Each row of a before or after table is a point. The points were changed in one or more steps. Then noise was added and the rows were shuffled. The steps act on how far a point lies along the listed directions, d1 being the first. Write out the steps. A step turns or swaps two directions, mirrors them in a line or flattens them onto one, adds a multiple of one to another, or multiplies one. Angles are multiples of 10 degrees, from the lower direction toward the higher: turns from -170 to 170, lines from 10 to 170 but not 90. Use the fewest steps. Two steps may share a direction if one is a turn and the other turns, adds or multiplies; they go together, in the order done. Otherwise the lowest direction goes first.
In the rows, zero is written as 128.

Directions:
(1): [117  91]
(2): [165 117]
Before (14 x 2):
[[131 124]
 [116 124]
 [162 145]
 [159 102]
 [ 86 151]
 [149 160]
 [ 75 145]
 [ 80 131]
 [144 152]
 [114 155]
 [110 139]
 [ 88 160]
 [164 145]
 [148  87]]
After:
[[154 140]
 [125  82]
 [103 170]
 [ 89 154]
 [129 124]
 [129 158]
 [116 130]
 [167 124]
 [166 126]
 [142  90]
 [110 175]
 [ 91 169]
 [118 147]
 [163 146]]
Steps: turn d1 and d2 by -30 degrees

Directions:
(1): [144 135 163 172 156 113]
(2): [107 156 107 140 161 167]
(3): [104 156 122 162  85 119]
(4): [141 174 116 104 141  91]
(5): [147 108  77 155 136 110]
Before:
[[ 98 118 133 221 137 183]
 [131 130 163 154 158 162]
 [ 92 122 141 102  64 118]
 [116 143  78 149 122 142]
 [122 110  73  92 119 141]
 [121  97 107 123 132 155]
 [ 98 153 111 110 153 198]
 [138 151  98 171 182 139]
 [152  71 121  91 142 109]
 [119 161 113 185 135 135]]
After (10 x 6):
[[114 133 142 118 114 132]
 [133 147 123 154 124 125]
 [149 119 132 122 169 131]
 [117 175  86 137 137 141]
 [147 136 124 114 179 141]
 [136 138 128  95 163 148]
 [121 175 145 114 167 150]
 [139  74  96 127 122 107]
 [112 139 136  98 119 143]
 [ 97 127 169 124  79 124]]
Steps: multiply d1 by 0.4; flatten d2 and d4 onto the line at 30 degrees; turn d3 and d5 by 150 degrees

Directions:
(1): [127 141 120 112  83  90 124 180 108 143  98]
(2): [136 155 104  96  99 175 116 112 142  96  94]
(3): [171 129 168  89 144 146 157 126  92 147 117]
(4): [ 90 141 109 114 130 158 156 158  92 112 172]
(5): [141 206 139 159 127 130 116 121 123 149 145]
Before, 14 rows:
[[118 158  87  94  90 156 132 144 108 121 120]
 [111 140 129 168 153 140 132 102 136 136 159]
 [113 148 110 131 113  98 158 156 101 145 145]
 [123 131 144 133 148 106 163 132  97 132 143]
 [139  89 128 112 157 135 127  89 156 124 132]
 [123  60  85 132 109 163 120  77 180  93  87]
 [141  90 143  91 135 147 150 119 129  96 100]
 [140 112 139 130 110 102 108 130 143 156  99]
 [167  82 166  95 115  97 144 156 107 172  69]
 [141 117 139 103 145 130 129 116 130 136 115]
 [161 142 139 156 160 147 122  90 142 129 113]
 [103 126 129 136 135 114 137 149 114 136 151]
 [131 107 119 132 130 125 128 126 143 111 126]
 [106  88 128 131 118  98 137 158 117 127 115]]
After, 14 rows:
[[140 157  80  81 106 231 116  65 154  77  97]
 [135 114 106 121 100 107 122 164 127 119  73]
 [146  81 160 141 138  86 136 127 122 165 107]
 [111 144 112 127 119 116 113 135 139 130 125]
 [142 162 122 127 103  91 107 139 139 154 113]
 [148 152 129 132 124 125 127 135 122 130 124]
 [107  90 145 177 167  65 149 124 128 143 159]
 [100 133 124 127 120 129 140 162  99 148 156]
 [118  92 134 151 174 110 169 103 120 141 173]
 [111 143 154 177 164 113 148 139 102 151 175]
 [122 102 161 160 179  97 141 124 120 157 162]
 [ 52 146  97 184 127 114 129 174 115 138 197]
 [180 239 100  96  39 194 114 114 120 127  52]
 [124 197 105 143  94 142 104 121 159  94 104]]
Steps: turn d1 and d4 by 120 degrees; multiply d2 by 2.5; turn d3 and d5 by -170 degrees

Directions:
(1): [ 82 101 101 128 137 120 124 124  93 137 189 136 141  86 138 143 115 106
  78 154]
(2): [133 180 142 151  92 130 119 106 143 106 136 133 151 139 153 119  57 158
  92 142]
(3): [121 122 157 150 137  65 177 139 161 107 163 130 147 128 136 168 119 122
 172 135]
(4): [109 174  98  98 103  70 112 107 103 114 133 110  91 164 124 118 140  95
 143 151]
Before:
[[134  72 205 177 164  92 210 173 208 126 168 140 190 106 132 191 101 158
  178 113]
 [ 90 151  93 125 115  78 106  93  94 107 187 130 132  96 133 112  82 118
   65 181]
 [126 173  83  90 112 100 110 115 108 115 120 113  99 130 117 119 137 109
  119 123]
 [133 155 113 115 117 150 106 108 122 137 114 138 127 140 132 103  98 162
   82 133]
 [114  92 147 146 154 157 132 136 155 143 136 150 159 102 137 129 118 128
  113 110]
 [107 167 127 144  93  68 147 114 135  90 183 112 141 154 148 134  92 123
  138 161]
 [ 79 127  90 107 117 108  96 128  72 139 169 119 126 111 114 137 118  96
   81 156]
 [103 153 117 122 139  59 134 125 129 106 155 129 117 138 136 134 114  97
  148 161]
 [135 118 136 153 121 183  92 129 135 149 127 135 162 125 125  97  92 149
  100 104]
 [135 181 126 140  85 109 115  96 134  96 135 120 122 160 146 114  69 147
  124 156]
 [133 100 151 153 137 119 139 135 149 126 150 146 152 116 121 150 123 135
  146 120]
 [145 100 140 129 128 176 134 131 136 135 106 144 150 102 130 117 116 163
  123 102]
 [125 131 109 115 114 120 104 104 111 123 108 116 129 156 138 117 132 116
  132 127]
 [ 99 192 111 123  85  93 114  87 100 119 187 130 127 140 145 123  70 119
   96 165]]
After (14 x 20):
[[112 154 103 101 114  89 105 134  91 129 127 110 107 154 104 125 144 103
  137 141]
 [120 192  77  82 100  70 108 100 104 103 125 110  89 142 120 122 141  94
  130 133]
 [145  95 158 153 140 141 134 137 152 132 137 154 153 110 116 151 123 147
  130 114]
 [145  82 152 144 136 194 145 140 149 139 114 152 168  83 135 130 105 173
  115  91]
 [128 182 111 114 102  72 107 100 121  99 131 115 103 146 115  93 111 125
  128 158]
 [139 104 152 173 129 189 107 140 155 151 130 142 175 121 128 111  90 161
  111  93]
 [105 177 102 105 126  62 113 115 117 108 137 123  93 159 131 114 122  90
  156 160]
 [114 190 116 130  86  76 133 104 126  91 153 102 114 181 143 109 104 119
  137 155]
 [122 221 118 108  73  77 111  88 106 112 149 116 103 181 134 109  91 116
  142 160]
 [134 194 121 131  78  95 112  90 129  90 138 115 111 172 146 110  69 140
  125 164]
 [110 138 105 115 105  97 106 100 107 115 121 114 124 159 141 122 132 104
  139 137]
 [142  48 193 175 169 175 174 175 191 156 141 149 199  80 129 168 101 177
  126  96]
 [136 156 124 123 121 131 121 116 132 132 120 137 132 141 133 113  94 160
  102 129]
 [129  76 160 161 159 184 136 145 162 144 120 160 166  92 136 132 126 144
  116  99]]
Steps: flatten d1 and d2 onto the line at 100 degrees; multiply d3 by 0.4; multiply d4 by 1.6
